Every row gives one point. The points of each table are mixes of a few directions, plus a little noise. Count the directions of each table, and those that both share. Where both have some left over, give the other angles between the two spaces (their principal angles), to ten degrees, smallest first.
(in the rows, 128 means zero)

First, 6 rows:
[[ 79 156 187]
 [147 110 100]
 [146 118 107]
 [148 140 119]
 [151 148 122]
 [ 96  96 134]]
Second (7 x 3):
[[123 115 116]
 [151 185 166]
 [112  86  94]
 [160 186 139]
 [117 107 122]
 [118 113 134]
 [115 105 125]]
Directions: first 2, second 2, shared 1; angles 30

First (9 x 8):
[[112 125 170 108 119 129 149 141]
 [138 130 119 127 132 142 134 131]
 [ 83 132 155  85  77  95 117 162]
 [139 146 127 120 133 165 147 132]
 [125 118 200 200 206 118 143  40]
 [120 151  86 125 106 121  94 126]
 [128 120 109 118 112 115 116 145]
 [145 118  83 131 122 122 111 139]
 [161 111 104 137 145 146 139 135]]
Second:
[[123 152 119 139 132 136 117 107]
 [128 156 119 142 138 145 121 102]
 [152 121 127 162 168 142 137  97]
 [102 115 176  58  77 128 163 199]
 [130 154 126 138 139 151 129 107]
 [103 113 167  98 103 106 138 157]
 [166 126  68 162 154 139 110 107]
 [121  88 123 125 113  77 109 148]]
Directions: first 4, second 4, shared 4

First:
[[106  71  87 137  63 180  84  74 160 148 125]
 [108 111 191 115 161 106 138 135  89 135 150]
 [131 142 127 145 133 111 120 125 123  96 125]
 [131 140 182  94 177 106 172 170  98 161 143]
 [112 121 145 160 129 105  98 101 109  74 134]
 [137 121  97 110 106 161 137 133 155 170 119]
 [126 134 110 163 114 116  97 102 131  74 122]
 [113  83 114 108  93 173 120 109 148 181 131]
 [143 153 116 127 136 122 141 145 134 125 121]
 [155 163 115 105 146 129 166 169 138 157 119]
 [146 170 123 145 149  98 135 144 123  87 120]]
Second, 9 rows:
[[133 142 137 134 133 114 107 131 120 107 124]
 [140 158 128 126 165 107 192 158 121 127 133]
 [145 163 124 137 141 107 126 144 125 100 119]
 [159 185 111 143 142 101 120 151 132  85 108]
 [126 112 107 126 104 151 115 115 145 143 124]
 [ 88  65 173 109 135 141 154 110 105 173 160]
 [ 81  48 163 101 129 158 180 107 114 200 166]
 [150 156  91 141 104 133  87 126 151 103 104]
 [130 124 117 135  99 139  70 111 138 114 115]]
Directions: first 3, second 3, shared 2; angles 40

First (11 x 14):
[[152 178 120 117 150 176 159 180 112  72 115 122 167 128]
 [ 82  31 143 149  86  34  69  28 159 236 152 139  52 128]
 [109  89 134 137 111  90 104  87 141 172 138 132  97 128]
 [140 154 124 122 139 153 144 154 120  99 121 125 148 128]
 [136 145 125 124 135 144 138 145 122 109 124 126 141 129]
 [133 140 126 125 133 140 135 141 124 115 125 127 138 128]
 [136 146 125 124 136 145 139 147 122 108 123 126 142 128]
 [136 144 125 124 135 143 138 145 123 110 124 126 141 128]
 [150 173 121 118 148 172 156 175 113  77 116 123 164 128]
 [112  94 133 135 113  95 107  93 139 166 137 132 101 128]
 [122 114 130 131 122 114 119 113 132 144 132 130 117 128]]
Second, 10 rows:
[[147  69 100 128  82 212  71 144  92  92 196  70  80 172]
 [133 119 121 131 127 133 110 140 122 126 121 126 120 117]
 [133  99 120 123  96 181 116 120 112 106 188  89 106 178]
 [121 158 139 131 158  77 147 131 146 149  75 164 152  87]
 [120 150 139 127 144  99 152 119 142 140 107 148 146 116]
 [132 125 123 132 133 122 113 141 126 130 110 134 125 108]
 [119 134 139 120 117 139 161 100 133 124 164 117 136 170]
 [134 128 122 134 140 113 108 148 127 134  95 141 126  93]
 [136 113 117 131 123 141 102 144 118 123 127 121 114 119]
 [105 184 160 123 159  64 202  92 163 155  97 169 176 122]]
Directions: first 1, second 2, shared 0; angles 90

First (10 x 20):
[[178 120 169 115 161 118 105 142 128  80 161  82 119 101 173 130 130 103
  109 123]
 [ 93 141 133  91 103 102 121 124 130 153 100 130 159 141  84 117 126 131
  172  77]
 [ 74 135 117 140 110 151 138 104  70 175 114 132 141 144 102 111 142 151
  122 109]
 [122 148 134 192 181 148 149 130 121 117 169 145 115 114 148 117  94 127
  105 154]
 [115 154 160 139 164 106 130 138 124 115 145 133 137 116 126 112  91 113
  148  95]
 [171 105 113 105 124 127 111 120 188  98 150  86 147 114 130 130 148 122
  119 149]
 [145 125 117 121 119 165 120 153 173 154 115 146  89 133 135 167 148 150
  126 180]
 [104 153 131 155 132  59 168 144 107 104  95 214 121 142 121 124  54  99
  173  92]
 [131 115 123 125 120 137 124 115 110 127 132 106 135 127 132 123 147 130
  110 129]
 [147  84  84  95  65 168 114 110 131 155  98 105 116 146 127 153 200 155
   97 173]]
Second:
[[138 135 235 136 133 164 127  67 152 146 139  81 182 161 138 171 124 152
  125 112]
 [127 105 126  94 124 147 136 122 120 144 146 121 148 129 137 133 101 135
  141 143]
 [111 126  58 140 129  84 121 196 108 100 108 162  73  96 107  79 134 108
  117 141]
 [121 142 133 131 111 115 132  51 139 146 127 127 180 166 130 171 135 114
  132  98]
 [185 181 136 170 143 164 127 102 163 129 127 134  92 129 161 158 197 136
  133  95]
 [118 142  95 155 129  93 121 154 125 107 106 149  97 117 111 107 148 111
  115 121]
 [113  88 121  93 132 133 129 187 104 123 138 123 117 101 120  90  84 139
  130 168]
 [112 105 120 107 124 121 130 146 114 129 132 126 135 123 120 114 101 129
  130 146]]
Directions: first 6, second 4, shared 0; angles 30, 60, 70, 90

First, 9 rows:
[[124 112  66 145 181 146 151  90 138 126 154  88 192  65 170 138 138 191
  155  95 152 194 102 112 201  79 249  76 138  69  87  81]
 [128 130 136 125 121 126 126 134 127 128 125 133 120 136 123 127 127 119
  124 133 125 120 132 130 119 134 112 134 126 135 133 134]
 [129 133 148 123 112 121 120 140 125 130 120 141 107 148 114 124 125 108
  120 138 120 107 137 133 104 144  89 145 125 146 142 143]
 [128 132 142 124 118 124 123 135 126 129 123 136 114 141 119 126 127 115
  122 135 123 114 134 130 113 139 103 138 125 140 136 138]
 [129 134 150 122 109 122 120 141 124 129 119 142 106 150 113 123 125 105
  118 141 121 105 138 134 102 146  85 146 124 149 143 145]
 [126 119  95 137 157 138 141 109 135 127 141 107 162  96 151 134 133 161
  142 111 141 164 113 120 167 101 190 101 134  97 106 104]
 [130 136 155 121 105 120 119 145 124 129 117 145 100 155 109 123 124 101
  117 143 118  99 140 135  96 149  76 150 123 154 147 149]
 [128 128 128 128 127 129 128 128 128 128 127 128 127 128 127 127 128 128
  128 128 128 127 129 128 127 129 127 129 128 128 128 128]
 [129 130 132 126 124 127 126 132 128 128 126 131 123 132 126 126 128 124
  126 131 126 123 130 130 122 131 118 132 127 132 132 131]]
Second, 9 rows:
[[132 143 139 117 109 133 149 145 140 133 150 172 115 130 136  99 144 128
  126 120 130 117 129 137 121 172  93 143 116 138 116 178]
 [121 115 123 132 138 118 122 116 128 124 130 101 126 126 128 142 118 129
  124 132 123 137 121 126 139 105 148 112 134 117 135 111]
 [142 144 126 131 125 146 115 137 112 130  96 142 145 131 117 128 131 123
  140 128 135 117 145 122 107 132 118 150 131 148 125 108]
 [112 116 142 115 118 104 156 128 157 127 185 136  90 130 146 110 131 129
  107 127 117 132 106 144 148 151 113 108 115 111 129 189]
 [144 140 100 142 148 158 114 123 107 129  87 121 179 109 126 139 132 145
  154 118 146 139 141 111 129 105 167 137 139 130 112  72]
 [130 121 118 139 143 130 103 117 110 124  94  94 145 130 115 155 113 124
  132 136 127 132 134 117 124  90 153 124 141 128 140  76]
 [140 155 131 118 110 150 154 150 138 136 144 189 135 121 141  90 156 139
  140 110 141 120 134 134 120 182  98 152 113 141 101 175]
 [107 108 148 116 118  94 147 124 155 125 181 120  79 138 139 120 122 120
  102 135 110 130 106 143 144 139 111 104 118 111 141 180]
 [126 112 124 140 144 120  93 112 106 122  87  77 135 137 107 167 103 114
  125 145 121 129 135 116 120  76 152 121 146 129 152  65]]
Directions: first 1, second 3, shared 1
